Each point is reached from the start by the listed moves, each made once or not at all, plus a little noise. Is the number of moves made odd or even? Then give how often each move was made.

Moves:
(1): [.46 .12]
(2): [-.11 .44]
Start: [-.21 .25]
Points:
[.13 .81] => even (1, 1)
[.26 .37] => odd (1, 0)
[-.32 .70] => odd (0, 1)

Moves:
(1): [.44 .04 .07 .07 -.13 .03 -.04 .03 -.02 .01 .05]
(2): [-.02 .34 .01 .04 .01 -.05 .05 .01 .00 .02 -.02]
(3): [-.09 .01 .42 .09 .02 .04 -.06 .04 .06 .00 -.06]
(4): [-.09 -.05 -.11 .55 .01 .00 -.05 .07 -.07 -.18 -.01]
(5): [.12 -.02 .06 -.08 .49 .05 -.02 -.07 .04 -.03 -.03]
(6): [-.02 .05 -.02 .02 -.03 .45 .04 .01 -.04 .03 -.02]
(7): [.06 -.11 .09 .05 .02 .05 .61 .03 -.03 -.11 -.11]
(8): [-.02 -.07 .02 -.02 .09 .05 -.04 .50 .02 .04 .03]
(9): [.04 -.03 -.07 .06 -.03 .02 .00 .02 .46 .06 -.03]
(10): [-.04 -.07 -.02 .12 .00 .02 .02 .00 -.10 .43 .06]
(11): [-.03 .04 .11 -.02 .03 .04 .07 -.05 .06 -.01 .47]
Start: [.05 .08 -.04 .00 .26 .00 .07 .08 .16 -.24 -.13]
Points:
[.32 .23 .36 .94 .10 .10 .58 .24 .44 .03 -.25] => odd (1, 1, 1, 1, 0, 0, 1, 0, 1, 1, 0)
[.47 .52 .08 .20 .07 .47 .14 .08 .62 -.07 .37] => odd (1, 1, 0, 0, 0, 1, 0, 0, 1, 0, 1)
[-.08 .44 .37 .68 .78 .53 .08 .10 .67 -.35 .18] => odd (0, 1, 1, 1, 1, 1, 0, 0, 1, 0, 1)

Moves:
(1): [.47 -.06 -.02 .04 -.12 .01 .02 .04 -.01 -.02 -.07 -.02 .03 -.05 -.11 -.04 .01 .09 -.02 .04 .04 .04 .07 .05 -.03 -.07]
(2): [.04 .36 -.09 .03 -.04 -.05 .00 .00 -.05 -.02 -.06 -.02 -.03 .00 -.08 .01 -.03 -.03 .05 .08 -.02 -.05 -.01 -.03 -.03 .03]
(3): [.06 .04 .34 -.02 -.01 .00 .01 .00 .02 .05 .03 .03 .04 -.01 .00 .03 .05 -.07 -.03 -.01 .06 .00 -.02 .02 -.08 .09]
(4): [-.01 .01 .02 .58 -.03 .03 .06 -.03 -.04 -.11 .09 .08 .08 .11 .01 -.03 -.08 -.22 .02 -.06 .01 .00 -.02 .04 .06 -.02]
(5): [.07 .00 -.04 .01 .36 .01 .00 .06 .06 -.04 -.03 .00 .05 .00 -.08 -.01 .04 -.04 .04 -.01 -.06 .07 -.01 -.04 .02 -.02]
(6): [-.01 .06 .00 .00 .01 .38 -.04 -.04 .05 -.03 .05 -.03 -.02 -.03 .00 .00 -.03 -.09 -.03 .02 -.03 .00 .00 .04 -.03 .00]
(7): [.00 -.05 -.01 -.05 .00 .01 .38 .03 -.04 .02 .01 -.02 -.04 .04 -.04 .05 .00 .02 -.02 .00 -.07 -.06 -.01 .03 -.03 -.03]
(8): [-.02 .01 -.02 -.03 -.01 .05 -.04 .48 -.05 .10 .01 -.02 .04 .05 .02 -.03 .00 .00 .01 -.01 .05 -.01 -.03 .12 -.02 .00]
(9): [-.02 .04 -.05 .00 -.07 -.14 -.01 .04 .48 -.04 .06 -.05 -.03 -.06 -.11 .02 .03 -.06 -.07 -.06 -.04 .01 -.01 .05 .04 .04]
(10): [.01 .05 -.01 .06 .05 -.03 .01 -.08 .08 .52 -.05 -.07 -.02 -.02 -.09 -.02 .02 .04 .08 -.01 .10 .06 -.02 -.08 .07 -.06]
(11): [.10 .08 -.05 -.10 .05 -.07 .02 -.05 -.06 .03 .46 -.02 .01 -.03 .03 .01 -.08 -.03 -.06 -.01 -.06 .07 .03 -.03 .02 -.03]
(12): [.03 .01 .04 -.08 -.04 .02 .04 .03 .05 .03 -.01 .41 .04 -.04 -.07 .06 -.01 .05 -.08 -.01 -.06 -.07 .00 -.02 .10 -.05]
(13): [-.03 .02 -.03 -.09 -.03 .03 -.03 -.01 -.02 .01 -.01 -.05 .57 -.05 -.11 .07 -.07 -.10 -.07 -.03 -.12 .02 -.08 -.01 -.08 -.08]
(14): [.09 .04 .07 -.07 -.07 .04 -.07 -.12 -.02 .07 .02 .01 -.05 .56 -.03 -.03 .01 .04 .00 .06 -.09 .10 -.05 -.06 -.10 -.10]
(15): [.11 .07 -.02 -.03 -.01 .00 .05 -.05 .09 .04 -.12 .01 .07 .09 .51 -.01 -.06 -.12 -.11 .00 -.04 .04 .09 .01 .00 -.06]
(16): [.01 -.07 .01 .02 .03 .01 -.04 .02 .03 .07 .05 -.02 -.17 -.01 .03 .55 -.10 -.01 .00 -.08 -.02 .03 .01 .00 -.08 -.05]
(17): [-.02 .02 -.08 .00 .00 -.05 .01 -.03 -.02 .04 .05 .08 .02 -.04 .02 .08 .41 .08 .03 -.11 .04 .00 -.09 .01 -.10 .01]
(18): [-.02 .05 .04 .06 .00 .03 .00 .00 .03 -.02 .02 .00 .02 .03 .06 .01 -.08 .35 -.01 -.01 -.04 .04 -.04 .00 .04 -.01]
(19): [.01 -.02 .07 -.02 -.09 .05 .02 -.02 -.01 -.02 .00 -.01 .05 -.03 .08 -.01 -.10 -.01 .42 -.06 -.05 -.04 .00 .01 -.05 -.03]
(20): [-.02 -.07 .01 .10 .02 -.05 .04 .03 .01 .07 .09 .02 .01 .03 .05 .06 .05 .00 .10 .51 -.02 .04 -.02 .02 -.01 -.04]
(21): [.01 -.03 -.08 -.06 .00 .03 .15 -.05 .09 -.05 .05 .02 .03 .12 -.01 .01 -.09 .05 .02 .03 .51 .01 -.03 -.05 .01 .03]
(22): [-.05 -.01 -.03 .01 -.10 -.01 .07 -.01 -.03 .02 -.02 .07 -.01 -.06 -.03 -.04 .00 -.05 .04 -.04 .00 .44 .05 -.06 -.08 .05]
(23): [-.05 .02 .04 .01 .01 .06 .02 .01 .02 -.06 -.03 .00 .07 .05 .02 -.02 .04 .07 -.02 .03 .01 -.08 .56 -.12 -.02 -.05]
(24): [.01 .01 -.04 -.05 .05 -.04 -.04 -.13 -.08 .08 -.03 .09 .00 .05 -.02 .02 .01 .03 -.04 -.07 .08 .06 .19 .52 .01 .01]
Start: [.14 .15 .10 .13 -.08 -.01 .17 .08 .20 .16 -.07 .18 .14 -.15 -.21 .10 .11 .11 .16 -.10 .04 .17 .09 .24 -.20 -.02]
Points:
[.32 .88 .22 .53 -.31 .13 .10 .19 .39 .28 .57 .46 .20 .41 -.34 .16 .32 .08 .04 -.33 .04 .81 .06 .84 -.51 .08] => even (0, 1, 1, 1, 0, 1, 0, 1, 1, 0, 1, 0, 0, 1, 0, 0, 1, 1, 0, 0, 0, 1, 0, 1)
[.56 .23 .05 .09 -.27 .09 .33 .49 .34 .91 -.30 .56 .93 -.13 -.01 .15 .09 .08 .07 .37 -.01 .64 .73 .14 -.27 -.43] => odd (1, 0, 0, 0, 0, 0, 0, 1, 0, 1, 0, 1, 1, 0, 1, 0, 0, 0, 0, 1, 0, 1, 1, 0)
[.72 .25 -.01 .35 -.35 .29 .29 .31 .60 .26 .64 .67 .88 .50 -.57 .25 -.13 -.13 -.06 .32 .34 .46 .11 .94 -.22 -.37] => even (1, 0, 0, 1, 0, 1, 0, 1, 1, 0, 1, 1, 1, 1, 0, 0, 0, 0, 0, 1, 1, 0, 0, 1)
[.94 .19 .32 -.11 .02 .57 .61 .39 .36 .38 -.07 .22 .19 .52 .13 .72 .20 .07 .46 -.25 .36 .37 .06 .36 -.68 -.29] => even (1, 0, 1, 0, 1, 1, 1, 1, 0, 0, 0, 0, 0, 1, 1, 1, 1, 0, 1, 0, 1, 0, 0, 0)
